Each row is a point. Any point is a mix of the corners, with weights that add up to 1. It lies inside the corners' shape when no weight is negative. Say inside or outside, and name the corners with a negative weight.

Corners:
(1): [ 2 -7 20]
(2): [-45   8 -38]
(3): [  6  15 -53]
(4): [ 18 -57  60]
Points:
[-16   7 -13] -> outside (4)
[ 11 -18  25] -> outside (2)
[ 14 -19  21] -> outside (2)
[  3  10 -41] -> inside

Corners:
(1): [-37   8   0   3 -11  16  28  23  24]
(2): [  3  -6  -2 -37  -6  12   8  -6 -27]
(3): [ 19   2 -14  -3  -8  -8   2   8  -2]
(4): [ 13  -5  19  14 -11  -5  -8  12  23]
(5): [-23  -6 -13  16   6  20  16   6   6]
(6): [  0   5  -6  18 -13 -26 -20  -5  17]
(7): [ 16  10   1  23  -1   8 -60  45 -29]
(8): [  3   4 -28 -26   5  17  10  -1   7]
(9): [ 8 28 15  8 -5  6  3 -1 11]
(10): [ 14   0 -17  22 -15  10  -8   5   2]
Points:
[  3  -1  -4 -21  -6   9   5  -1 -13] -> inside
[-2  1 -9 14 -5 11 -1  9  3] -> inside
[  5  11 -12  -6  -5   6  -2   3   2] -> outside (4, 5)
[ -2   2 -10 -14  -4  10   6   4   0] -> inside
[  7  11  -6 -11  -5  -1  -4   4  -4] -> outside (4, 5, 10)
[-3  1 -7  4 -8  3 -1 11  5] -> outside (9)

Corners:
(1): [ 13   4 -10  -9   5   1   4  -6  -6  -8   8  -1  10   0]
(2): [-10  -4  -1  -9   3   6  -5   2  10 -10  -3  -2  17   7]
(3): [  8 -11 -17   1  13   6   8  -8   5  -9  -4   3 -36   4]
(4): [ -3  -4  60  12   0   0  -7  -6 -14  -5  10 -15  25 -24]
(5): [  3   0 -11  -1   5  -4   0  14  -4 -10   2   5  10   5]
(6): [-4 -9  2  3  5 -8  4 -8  7 -4  8  8  7  1]
(7): [-14  -7   2   4  -4  -4  -5  -8   6  17  12   1  12 -28]
(8): [  5   5  -8   8   9  -5   7   2   7  -9 -21  -8   3   1]
(9): [ -4   7  -9  -2   9   5   4  -4  -7 -17   2  -7   2   6]
(10): [  5   4 -10  -4  13   7  12  16   9 -11   1   0   4   6]
(11): [ -6  -4  18  11 -27  -7   3 -13  12 -12   1   0  -5  -3]
(12): [  2  -6 -11 -10   4 -13   0  -6   7 -18  -3   9  12 -12]
(13): [  2   5 -15  -6  11  -6   6  -8   6   0  -3   1 -24   6]
(14): [  3  -8  -7  -9   9  -5  -1  11   8  -3   4 -14  16   1]
(15): [ -4  -1  -8   8   3   8 -21  -1  12 -24   8   0  16   2]
Points:
[-2 -6  7  2  2 -3 -2  0  5 -9  2 -1 12 -8] -> outside (1, 9, 13)
[-1  1  5 -3  8  2 -3  4 -4 -2 11 -5 19 -4] -> outside (3, 8, 11, 12)
[-2 -4  2 -1  3  0 -4 -8  3 -8  5 -2  3 -5] -> outside (5, 8, 10)
[ -2   0  14   3   1  -1   1  -4  -2  -3  -4 -10   5  -5] -> outside (6, 10, 12, 15)
[ -2  -3  -2  -1   1  -1  -1  -3   5 -10   4   0   5  -1] -> outside (8)
[ -2  -2 -11  -3   1   1  -3   1   5 -13   5   1   9  -1] -> outside (4, 6, 8, 13)

Corners:
(1): [  1 -12 -27   0  26 -19  -1 -27  17   1   1  27 -11 -14 -28 -27  12   7
  35   7]
(2): [ 24  19 -18 -29  28 -16 -40  35 -19  -3  -1 -22  -4  15 -30   9  -4 -11
  17  -1]
(3): [ -7 -10   8  15 -38  19  23 -15   6  -3  -3   3 -36  14  18   5   4  24
 -13  35]
(4): [ 19 -15   3  -3  15  19   8 -10  25  -3  -1 -19   2  12  -5 -12  22  19
  21  -7]
(5): [ 28   3  25 -29  45   1  -3 -18  -6 -17 -17  15 -25 -14  15   7   9  -2
  13 -15]
(6): [  9  13 -31 -20  14 -32  -3  -8  11  11  -6  13   5  38 -12   3   4  -2
  -9 -37]
(7): [  5  -3  19   4  17  25   3 -16 -26   0 -12 -22   6  -8  16  -2  -7   9
 -25  20]
(8): [  0  52  25  51  -3 -22   3  -9   0   2  -9  -2  -5  13   6  47  -8  10
  -7  12]
(9): [  7   5  23  11   0   8  19 -33  14  -4 -22   7  -2  -5 -38   1 -20   9
  -3  27]
(10): [  0   9  -4  -7 -21  39   3   7   7  -7   1  10 -11  -9  45  -7  -7   4
  -8  25]
(11): [  8 -12 -15 -22 -13   5  42  38  -7   1  15  22 -21  -6  20  30   9  26
 -16 -20]
(12): [ -5  -1   9  38 -14  -6  10 -14  18  -2   4  12 -16  -2  16  36   7 -12
 -13  32]
(13): [-24   1 -25  -9 -33  -5 -27   3  -3  -8   3  -2  31 -26  11   6  13 -22
  20   0]
(14): [ 31  16  -4 -60  52  -2 -23 -15  -3 -15  26   9 -16  29 -18 -36  -7   3
  15 -33]
(15): [ 11  14 -14  11 -41 -17   0  48  11  10  17   7 -20  -2 -18   5  19  17
  -8 -16]
(16): [ 14   7 -35 -26   1  -8 -12   8   9  -7  -2 -35 -11 -12  -9  26  37 -39
   5  -4]
(17): [ -5   0  15  14   4   3  17 -15 -25  31   0 -23  15  18  13  -1 -13 -20
  18  10]
(18): [ 18  26   8  19  13   8 -53 -19   1  13  -3 -23 -26  -9  -6  -7 -42  10
  32  20]
(19): [ 18 -20  10  -3 -14  55  41 -21  -8  -7  -9  10 -10   4  16  24  29  -8
   1 -16]
(20): [-25  23  15   7  -4  29   7 -18  17  24  -5 -17  36  15 -16  18  23   2
  -1   7]
(21): [ 30  50  12  -5  -8  -3 -19  -7 -14  18  11   0  17  27   0  15 -17  15
 -28   7]
Points:
[  4  10   3   2   1   4   1 -10  -2   4  -1  -4   1   6   4  10   0  -1
   1   7] -> outside (15)
[  5  15   2   6  14  -1 -11 -20  -4  11   0   0   3   6 -16   4 -16   2
  12   5] -> outside (3, 4, 5, 10, 15, 16)
[  9   0  11   4   8  16   7 -20   4   6  -3   2  -4  10  -3  -5   0   7
   4   9] -> outside (8, 11, 13, 16)
[  7   8  -7 -11  -1   2  -1  10   0   5   0 -11   1   4  -1   9   9  -9
  14 -14] -> outside (1, 3, 7, 12, 21)
[11 12 -2 -5 -4  2  0  2  3  3  1 -1 -8  8  1 13  4  2  0 -4] -> outside (1, 7)
[ 3  6  2  1 -2  6  4 -5 -1  7 -1 -8 -1  5  1  7  5  0  0  5] -> inside
[ 6 11 -2 -6  1  2 -1 -5  0  2 -2  0 -5  3  0 10  3 -2 -1  2] -> outside (4)

Corners:
(1): [-34  -5 -27 -12   7  19  -4 -17  29  -6  18 -44  23  -4 -20  -6   6 -17
  24  20]
(2): [ 14  11  -4   1   6  17  17  22 -11 -28   7  21 -21  15 -10  20   8 -16
  -9 -11]
(3): [ -9   1  -1  22  -1  -7   0   9 -16  30   5   4  -4  18  -7 -26  -6 -11
  11   2]
(4): [ 25   1  32  18  -5  34   3  -7  -4  -9 -26  12 -22  10  16   2 -15 -18
 -23 -15]
(5): [ -7  -5   3  22 -13  -4  -4  -5 -26  11   3 -16   5  26 -14 -29  27  17
  14   0]
(6): [  6   1 -36 -28   0  -6 -10 -17   5 -17   8 -60  19  -7  -8  -6   8 -14
   3  17]
(7): [ 19 -10   0  -3  -6  10   2   8  -9  -2 -16  -2 -10   7   1  33   9 -22
 -29  -3]
(8): [ 34 -12 -12  18  -8  16  19   1   3 -15  -3  -8  -8 -15 -10  22   7  -9
 -16 -22]
(9): [ 15   9  32   5   8  17  29  15  -1   7 -32  -7  10  -5 -17   9   4 -12
 -29 -23]
(10): [  0  -8 -19  -4  27   5 -11 -31  18 -12  14 -27  17   2 -19   3  16 -20
  27   3]
(11): [ 22  16   2 -22  -7  17  12  30   5  -4 -34  22 -11 -10   1  22  12   6
   1 -30]
(12): [ -3  -3  12   6 -23  -4  12 -15 -10  22  16  10  18  24  13 -21   6  -3
  -7   2]
(13): [ -1 -12 -24 -35  11   6   0 -15  34 -13  12 -28  -7  -4 -32  -6   3 -18
  27  22]
(14): [ -9  10  49  33  -8 -13  -8   6  -7  14  -3  14   0  -4  -4 -40  13   9
   8   6]
(15): [ -2  10 -16  30 -15 -19   4   0  -3  -3   2   7   2  31 -19   2   0  -3
  13   4]
(16): [ 14 -27   4  12  -3  15   1   1 -12   6   8  11  40  22   6 -30  13  12
   5  14]
(17): [ 26  -5  16   7   0   6  15  12   0 -22   0   2 -18  10   7  44 -17 -11
 -12 -26]
(18): [ 25   1  15  -3   1  10  -2  -7  -4 -11  -1   4  -9 -20 -25  28 -19  -7
 -20 -19]
(19): [-21 -17 -34 -35   8 -24  -5 -26   7 -23  -5 -31 -11 -10 -13   6 -10 -15
   0   8]
(20): [ 20  10  -5  21  11  13  19   6  -7  -2  -1   2 -26  17   4  25  -4   6
 -21  -1]
(21): [-17 -11 -36 -23  14  -5 -26 -12  34  -7  12 -49  14   7 -20 -32  20  -8
   6  10]
Points:
[ 7 -1  4  7  1  7  5  0  0 -1 -5  0 -3  7 -8  1  2 -7 -3 -5] -> outside (6)
[  0  -3 -10   4  -5  -3  -2  -2  -4  -1   8  -8   3   7  -9  -8   5   2
   2  -1] -> outside (4, 7, 9, 10, 13)
[  4  -3  -2   4  -1   5   3   2  -3   3  -3  -7   0   7  -7   2   3 -11
  -4  -1] -> inside
[ 4  1 11  9 -4  3  2  1 -3  2 -2  3  0  6 -4 -8  5 -4 -1 -2] -> inside
[  3  -3  -4   1  -2   3   1  -3   3  -3   0  -9   5   7 -10  -4   5  -8
   2   0] -> outside (20)
[  3  -4  -7  10   3  -5   1 -11   3  -1   4 -14   2  14 -11  -9   4  -5
   7   5] -> outside (1, 2, 7, 11, 18)

Corners:
(1): [ 11   8 -15 -22 -13  -1 -12 -17  20  23  22  40 -20  25 -39  13 -16   4
 -25  41]
(2): [ 25  -2 -16   1  46   4 -10  -5   7  28 -34  -6  28   2  25  25  33  -8
  44 -31]
(3): [ -8   7  11  46 -27  22  15 -28  36  26   3  12   1  -3  12 -23 -16  24
 -29  32]
(4): [ -3 -30  43  28  -6 -34 -53 -32 -11  56  37  22  -3 -16 -37  43 -24  -3
   4  12]
(5): [-13  14  34 -10  -4  21 -33 -11  -3  -6 -28  27 -35   0 -39 -32 -10  55
 -28 -23]
(6): [  2  29  21   6   1 -13 -38 -46 -30 -30   5  -6  -3  13 -41 -12  28 -26
  -3 -46]
(7): [-20 -38  -4   0 -34   5  16  -4 -10  34  19 -26 -22  29 -31  12  28 -27
  -9  48]
(8): [ 51  -3   7 -26  42   1  20   1  51  24   3   8   2 -24   3  13   8  28
 -10  43]
(9): [ 37   5  -7  43 -20 -24  23   3   0 -10  10  49  16 -38 -29 -21 -31  44
  40 -46]
(10): [ 37  20   1 -14 -27 -11 -36 -20 -23   0  10  14  -3 -33 -41  30  -8  43
  26   7]
(11): [  8  42 -20  16 -15  46  -5 -24  26 -40 -43  -6  -8  -7 -44   1 -14 -14
  -3  35]
(12): [  9  34  43 -28 -32  39  32  44  20 -15   2  44 -27  15   0 -25 -14 -13
  48 -25]
(13): [ 30  -8  28  24  44  21 -18  27  18 -35  -2  20  36  -4  10 -26 -10  12
  28 -32]
(14): [-15  12  17   6  11 -39 -10  20 -24   5  29   3  15   3 -11  -3 -22 -29
  23  29]
(15): [-10 -20  -5  17  10  14  18 -12 -21 -21  -6  -8  -4  -8   5  10 -28   5
 -22  36]
(16): [ 30  30 -19   9   8  30 -24 -15 -16 -33 -12 -19 -38 -16 -29  -1  12  -9
 -15  -7]
(17): [-12 -27 -18  39 -31 -31 -21 -27  -8  33 -30 -18 -17  -8  18   6  17 -39
 -27  39]
(18): [-15 -25 -10  23  32  46  46   7  -7 -38   1  55  36 -32  16 -55 -28 -18
   7 -45]
(19): [ -5  31 -17 -37  45   1 -16 -16   5 -43  -5 -12 -18  26  -9 -13  18  35
  12  60]
(20): [ -7  31  19  -8   1 -42 -10  35  43  24  29  -3  -2  -3   8  50  34 -14
  47 -17]
(21): [  5 -35 -22 -27  29 -34  -2 -13  24  29   5 -37  23  -4  -3  21  -9 -27
  37  22]
Points:
[  2   7   8  -3  -1   4   0  -5   7  -5   9  16  -2   0 -21  -2 -14  10
   5  13] -> outside (2, 16, 17)
[  3  -6   9  -2   9  18  18   0   2 -17  10  22   5  -4 -12 -27 -19  19
  -1   7] -> outside (2, 4, 11, 16, 17, 20)
[  8  -1  -7  10   2   1 -11 -21  -2  -1  -5  -6  -4  -4 -20   6  -6   4
  -7  23] -> outside (12, 18, 20)
[  0   3 -10  -5  11  -9  19   7  12   8  10  -4  -1   6  11   6  17 -20
  18   8] -> outside (4, 5, 10, 11, 13)

Corners:
(1): [ -7   1   3   7   7   0  16 -21 -15  21  13 -17 -27  -3   9  17   1  -2
  15   7]
(2): [ -7 -31 -23 -19   8 -15 -33  45  20   9  12  17   0  -8  11 -33 -11   9
 -19   5]
(3): [-19 -21  -6  29 -12 -13   1   5   6 -14  23  24  -1 -11   0   0  14   0
 -34  -9]
(4): [  4 -11  11  21  -7 -18  -5 -16  46   8 -38  19  25 -16  -1   8  26 -13
   0  11]
(5): [ -4  -8  11   3   9  -2  -7   8   8   4   0  -1  19  -2  15   4 -16 -21
  21 -11]
(6): [ -4  22  33  14  28  22  23   0   3   6  20 -25  -1   6 -20  10 -34  -9
   4   0]
(7): [  7 -20   4 -28  11  33 -16 -30  -9 -28  25  11  24 -13   5  14 -18 -24
 -19  10]
(8): [-24  26  39  13 -18  47   2   3 -16   8  10 -13   2 -23  10  17  13   9
  -3   8]
(9): [-37 -15 -30  18  -2  -4  12  12  -3  -6  -1 -30  -6  52  -7 -13   1 -14
   6 -19]
(10): [  6  17  25   7   6  20  10   4 -14   8  18   1 -15 -25  11 -12  16  -9
  22 -12]
(11): [ 17   0  -8   1   8  39 -60 -28 -31  -7  -8  -4  26  -2 -24  22  16 -29
  -4  36]
(12): [ 12   9  28  -1 -26 -14  20  53  -1  17 -47 -20  18  -3 -14  -2  16  -5
  27  23]
(13): [ -2  19   0  30  -1  15  10  -9 -20  19   2 -35 -13  -7  -7   6   4   9
 -11  -2]
(14): [ -1  15 -11   6  27  13 -19  -1 -25 -19   2 -13 -21 -10  10 -22  -6  -4
  13  18]
(15): [-15 -12  -8   8 -26 -26   4   9  10  -4 -52   5  27  18 -14  -9   5   2
  37  -4]
(16): [ -3 -16  -8  -2   2 -14 -44  18  29 -26 -30  12  19   7  10  14  47  -7
   1  -6]
(17): [-31  29 -11   8 -15 -30  23  26   3   3  -9   3 -19   8  46 -16   3   2
  17 -25]
(18): [ -6  13 -16  15  -6  28   6   1 -16  -8  11  -3   1   6  23  16  -1   6
  -8  17]
(19): [  9  -2  22  -7 -37  29  -5  21   8 -17 -11   0   0 -40   5   8 -16  -2
  -6  18]
(20): [  2  12 -21   1  59  10   0 -10 -26  17  -2  -6  -8   3  -7  -7  -1 -37
   0 -23]
(21): [ -7 -13  -7 -27  12 -17 -13  -2  24 -11   0 -20   6 -29 -24   1 -14 -22
  24   4]
Points:
[-5 -2  2  7  0  2 -5  0  7 -3 -6  3  6 -7  1  3  9 -9  0  5] -> outside (5, 13)
[-4 -2  3  2 -1  5 -2  6  0  0 -3 -4  6 -4 -1  2  2 -9  4  2] -> outside (14)
[-15  -1  -2  22   1   9   9   4  -6   7   7  -5 -10   2   3  -9  -6   4
   0  -4] -> outside (7, 11, 12, 16, 17, 21)
[-8 -1 10  0  5 16  6 14 -2 -5 18  2 -1  2 13  5 -5 -9 -8 -9] -> outside (4, 11, 13, 14, 15, 21)

Corners:
(1): [ -1   4 -22  -4   0  48  -6  -5  -5  10  26   2  26   9   4   1  27  11
   8  -8]
(2): [-17  -9 -12  -9  23  22  12  43   9  -1 -15   2  20  -2  23  -4 -25 -20
  20 -28]
(3): [  3  -3 -20   3  21   8  31  -2 -26 -19 -15  -8  27 -23  -6   8 -20 -25
  26 -14]
(4): [ 36  16   5  27  -8  11  -6   3 -16  11  -6  18 -16  -3  -5  -9  27 -10
   3   9]
(5): [-25 -33  17  23  16 -30 -11   0  -5  23  -1   8  -7 -14 -10   2 -27  20
  -7   5]
(6): [-21  -8  33   8  15 -17  23   9  21  -2  -2  -8 -41  -3 -29  18  -9  26
   8 -21]
(7): [ -5   3  14 -25  13  -8  -7  12  12 -13 -24 -27  44   0  10  34  -1 -15
  19  -9]
(8): [ 15  42  -4   1  -9 -22   7 -18   2  27 -23  18  -1  -4 -20 -33  25  20
  16  -5]
(9): [ 29  -7 -60 -16   1  13 -24  -1   7 -14 -22  23  -2  -4 -12  -5  33  -5
   4 -17]
(10): [ 13  20   7   1  -1  -3 -14 -12   7  35  18  24  -7  20 -30   0 -12  -9
   0   9]
(11): [  2  15 -22   0 -29 -16  14   1 -12  15   1  17  -3  18  -2  11  19  14
  19  15]
(12): [ -3  -3  18  11  18 -25  17 -11   4  -2  -8  -5 -17  23  -2 -11  -7  20
  23  17]
(13): [-11  29   0   2 -18  -3  -5 -22  10   4  27  38   4  -7 -24  -2  39  -6
   3  15]
(14): [ -2 -19  -3 -38  40  -4 -12  36 -12 -29   3 -12  22 -18  21  -1  -9 -14
  17 -19]
(15): [-37  18  -2  13  33  -7 -21   6 -10 -48   2  -7  10   1  21  -3 -29 -10
   1 -31]
(16): [-20  13   0   4  -5   0  -7 -12   0  15 -12 -14 -14 -12 -20   1  -3  -7
 -14  22]
(17): [ -7  -6  22 -17   0 -12 -23  16   0  -2  11 -25 -10 -22  36  20 -39  -4
  40 -16]
(18): [ 10   8  12   1 -46  -8   5 -14   4  14   0  -2  -5   9 -31 -26   6 -12
  14   9]
(19): [-13  -9 -14  -7  28   9   0   6 -19  -5   2 -21   6   4  19  11  13 -35
  15 -41]
(20): [-19 -15  39 -13 -16   1  13 -29  -3  -3 -15  33 -31  -6 -14  -4 -13  14
 -13  15]
(21): [ 49  24 -17  -3 -26   6  23 -32  25  20  14  16  11  -3   7  -8  21  -6
  -2  10]
Points:
[ 3  6  2 -2 -1 -5 -1 -6  0  2 -1  7  0  0 -5  0  5  2 10 -3] -> outside (2, 16)
[ 5  7 -8 -3 -1  1  0 -3 -3  3 -3  6  7  0 -2 -3  6 -5 11 -2] -> outside (6)
[-2  4  2 -4  2 -3 -1  1 -1  3 -1  1  0 -5 -1  2 -2 -3 12 -7] -> outside (12)
[ -4   2   5  -4   4  -4  -4   5   1  -1   0  -3  -4  -7   6   4 -10  -2
  16 -10] -> inside
[ 10  15  -4  -5 -10  -7   0  -3  -1   3  -9   7   2  -3  -5  -7   3  -7
  15   3] -> outside (1, 5, 6, 19)
[ 4  7  4  1  3 -1 -2 -1  0  5 -2  3  1  3 -4  2  1 -4 10  0] -> inside
